Rows are points. The last column is the point's height on a tilted bowl or saddle (a function of degree 2), plus a little noise. Along how many of its main directions does it bend up, bend down or stay straight?
In the rows, zero is written as 128.

Points (10 x 3):
[[153 176 116]
 [102 107 147]
 [163 121  82]
 [ 99  86 158]
 [101  85 160]
 [132 138 135]
 [122 117 145]
 [143 136 116]
 [154 116 111]
 [113  89 166]]
Directions: 1 up, 1 down, 0 straight

Points (16 x 4):
[[123 143 183  78]
 [130 132  83 111]
 [140 139 125 123]
 [164 105 137  88]
 [139  69 149  94]
 [112 102  95  99]
 [ 98 115  83  85]
 [147 115 120 114]
 [ 73  82 134 104]
 [130 137 119 126]
 [145 192 107 113]
 [164 109 135  92]
 [134 137 101 123]
 [ 95 118 116 112]
 [125 110 123 123]
 [130 153 114 124]]
Directions: 0 up, 2 down, 1 straight

Points (26 x 5):
[[143 100 137 138 104]
 [ 98  94 114 167 150]
 [155 130 164 133 107]
 [132 181 131 119 126]
 [108 135 105 138 111]
 [111 132 128 144 121]
 [148 108 114 189 115]
 [139 104  95  68 104]
 [104 108 109 140 117]
 [113 151 121 131 114]
 [139 111 165  95 103]
 [134 122 117 104 117]
 [114 118 104 123 108]
 [130  95 131 173 135]
 [100 166 106 152  92]
 [137 120 166 119 109]
 [ 40 113 118 111  79]
 [151 159 111  79 178]
 [130 172  92 167  84]
 [151 146  95 125 115]
 [154 153 145  85 160]
 [143 120  87 167  92]
 [122 164 133 144 110]
 [153 120  99 114 104]
 [154  97 110 160  89]
 [118 139 163 121 114]]
Directions: 1 up, 3 down, 0 straight

Points (42 x 7):
[[163 132 102 109 130 116 159]
 [158 145 143 106 147 121 145]
 [134 141 116 154 130 156 136]
 [120  97 132  98  98 103 163]
 [ 84 112 121  56 113 113 171]
 [150 114 108 113 128 120 146]
 [118 115 100 184 191 173 118]
 [145 138 154 108 123  94 145]
 [152 133 129 165  94 141 154]
 [133  90 159 132 139 138 140]
 [138 113 128  89 116 169 149]
 [ 85 144 116 143 119 183 129]
 [153 154 139 128 145 109 140]
 [114 143 118 146 138 150 131]
 [123 176 101  82  93 109 134]
 [ 86 149 126 142  97 131 113]
 [140 133 133 141 134  88 147]
 [158 111 136 119  72 116 175]
 [161 158 156  91 174 158 146]
 [119 151 164 166  77 173 180]
 [152 155 191 134 103 127 137]
 [117 110 113 131 127 148 118]
 [152 128  83 133  87 145 133]
 [133 143 123 116 191 102 170]
 [156 132 136 135 151  70 161]
 [ 99 177 129 127 141 177 164]
 [111 108 157 107 155 132 147]
 [141 102 127 102 110 102 163]
 [132 107 169 116 142 117 149]
 [147 118 131 151 178 126 133]
 [147 165 180  91 146 130 134]
 [ 90 121 150 114  86 115 145]
 [118 145 114 200 100  93 138]
 [123 128 116 169 117 161 131]
 [123 110 156 121 144 143 138]
 [132  63 144  88 154  81 205]
 [146 134 154 151  83 139 161]
 [162 127 124 161  92 120 158]
 [104  72 137 109 142 121 152]
 [117 156 145 126 106 133 133]
 [152 140 138  97 135 113 153]
 [109 112 160 127 137 158 142]]
Directions: 4 up, 2 down, 0 straight

Points (39 x 7):
[[126 134 130 157 146 161 166]
 [112 135 163 141 144  82 127]
 [116 139 137 159 171 133 156]
 [ 87 170 104 137 114 163 144]
 [131 129 140 117  84 166 148]
 [181 147 130 122 116 130 141]
 [125 155 165 138 126 131 130]
 [122 146 119 131  99 163 153]
 [114  79 136 174 125 112 110]
 [115 157 111  72 124 162 168]
 [133 145 131 166 101 158 144]
 [125 140 168 118 134  92 132]
 [182 183 116 132 140 139 188]
 [ 71 156 147 151 136 154 142]
 [110 137 126 170 144 117 119]
 [117 164 124 131 134  98 135]
 [162 116 134 117 105 118 124]
 [132 116  85 169 149 167 177]
 [ 99 112 121 118 133 143 142]
 [101 135 137 156 117 161 152]
 [123 166  87 128 113 129 132]
 [109 150  65 105 124 152 137]
 [121  94 136 122 150 120 128]
 [ 83 121 145 125 121 131 137]
 [ 86 114 118 109  88  99 151]
 [182 148 130  67 154 133 143]
 [121 130  83 155 175 104 109]
 [117 140 166 171 106 136 125]
 [116 135 108 146 123 128 122]
 [100 144  93 119 123 126 121]
 [134 143 133 100 103 154 144]
 [116 146 156  78 126 174 145]
 [ 74 109 128 134 158 121 108]
 [ 90 119 114 132  97 159 167]
 [123  82 126 130 119 201 221]
 [ 70 154 151 161 128 135 122]
 [183 123  90  86 118 111 154]
 [119 125 151 157 103 120 120]
 [106 157  89 195 158 146 122]]
Directions: 2 up, 1 down, 3 straight

Points (78 x 9):
[[154 111  99 112 160 124 105 161 142]
 [175 123 114  69  87 117 128 152  61]
 [128  81 133 172 100 151 119 139 121]
 [ 66 141 106  88 169 110 119 146 162]
 [147 145 167 150 121 173 139  94  88]
 [119 117 156 111 109 136  98 171 118]
 [114  91 126 166 173 119 155  87 141]
 [117 120 112 129 131  87 152 150 136]
 [122 116 107  83 144 147 117 107 140]
 [123 126 110 139 154 127  63 124 146]
 [ 88  97 137 130 149  92 145 110 175]
 [104 116 127  88 127 144 126 144 121]
 [132 120 125 145 146 120 160  71 135]
 [ 92 123 134 121  82 168 133  79 127]
 [ 78 159 136  89 125 171 126 133  83]
 [ 96 125  99 182  98 149 103 196 115]
 [ 99 171 142 122 130  90 133 138 121]
 [148 151 115 154 148 131 161 118 116]
 [102 129 154 119 117 148 111 116 109]
 [153 103 111 161 110 102 103 150  95]
 [182 128 149 146 132 129 122 175 123]
 [128 148 123 130 135 118 135 108 129]
 [165 110 176 134 141  90 126 120 148]
 [127 153 144 139 125 131  91 159 134]
 [188 127 110 116 138 129 158 199  86]
 [121 135 177 150 137 123 133 135 110]
 [121  83 150 128  98 142 149  84 136]
 [132 178 132 124 112 110  93 136 125]
 [128 156  67 181 101 111 154  76 109]
 [155 113 130 132  87 132 111  64 145]
 [152 125 135 131 137 120  92 131 140]
 [164 109 164  99 104 139 161 117 104]
 [124 167 137 134 109  97  94 156 119]
 [148 116 148 161 118 137 124 133 121]
 [123  98 122 141 113 135  96 150 127]
 [100 148 166 131 146 119 137  96 102]
 [149 104 140 179 127 158 105 159 121]
 [122  84 151 156  96 126 103 110 141]
 [146  78 143 141 155 125 159 151 151]
 [138 135 156 129 125  97 170 115 131]
 [ 86 166 163 147 106 124 108 102 105]
 [106 128 108  95  82 155 161 151 111]
 [151 154 183  95 100 141 150 107  71]
 [135 155 132 120 121 128 156 138 110]
 [174 155 166 181 133 128 110  81 115]
 [101 115 153 112 148 112 139 163 136]
 [106 133 105 145 126 164 119 151 119]
 [163 175 110 106 134 106 106 153 112]
 [147  77 129 105 152 137 142 140 152]
 [127 141 102 141 149 156 123  83 106]
 [118 123 154 127 156 150 130  68  96]
 [ 66 133 149  90  91 148 169 177  61]
 [130 171 156 126 137 139 134 115 105]
 [104  92  93 127 120 103 142  89 159]
 [144  89 130 144 129 116 136 126 133]
 [121 133 188 127 114 139 108 156  96]
 [108 106  93 117 134 124 123 139 130]
 [155 109 150 121 167 103 114 169 173]
 [158  96  71 126  55 105  95 133  60]
 [154 139  92 160  60 127 147 141 110]
 [124 161 102 119 138 125  92  83 133]
 [ 86 118 132 116 173 128 133 174 159]
 [ 66 106 183 184 139 135 127 117  69]
 [104 148 143 130 175  95 102 119 165]
 [104 148 144 128 165 134 115  90 117]
 [135 128  86 124 159 121 191 127 135]
 [139 113 148 100 129 187 144 125 104]
 [111  79 121 138 120  98 121 136 146]
 [116 103 114  95 124 158 132 160 121]
 [119 120 117 124  64  98 116 175  99]
 [129 160 114 138 135 169 140 142 116]
 [ 99 129 126 119  99 110  97 124 138]
 [107 113 101 137 107  68 119 155 120]
 [127 106 123 145 120 133 144  93 129]
 [ 97 127 125 121 187 117 139 143 176]
 [125 112 106 161 140  68 151 133 145]
 [135 180 144  91 125  86 153 142  93]
 [113 102 143 167 114 127 101 130 129]]
Directions: 2 up, 2 down, 4 straight
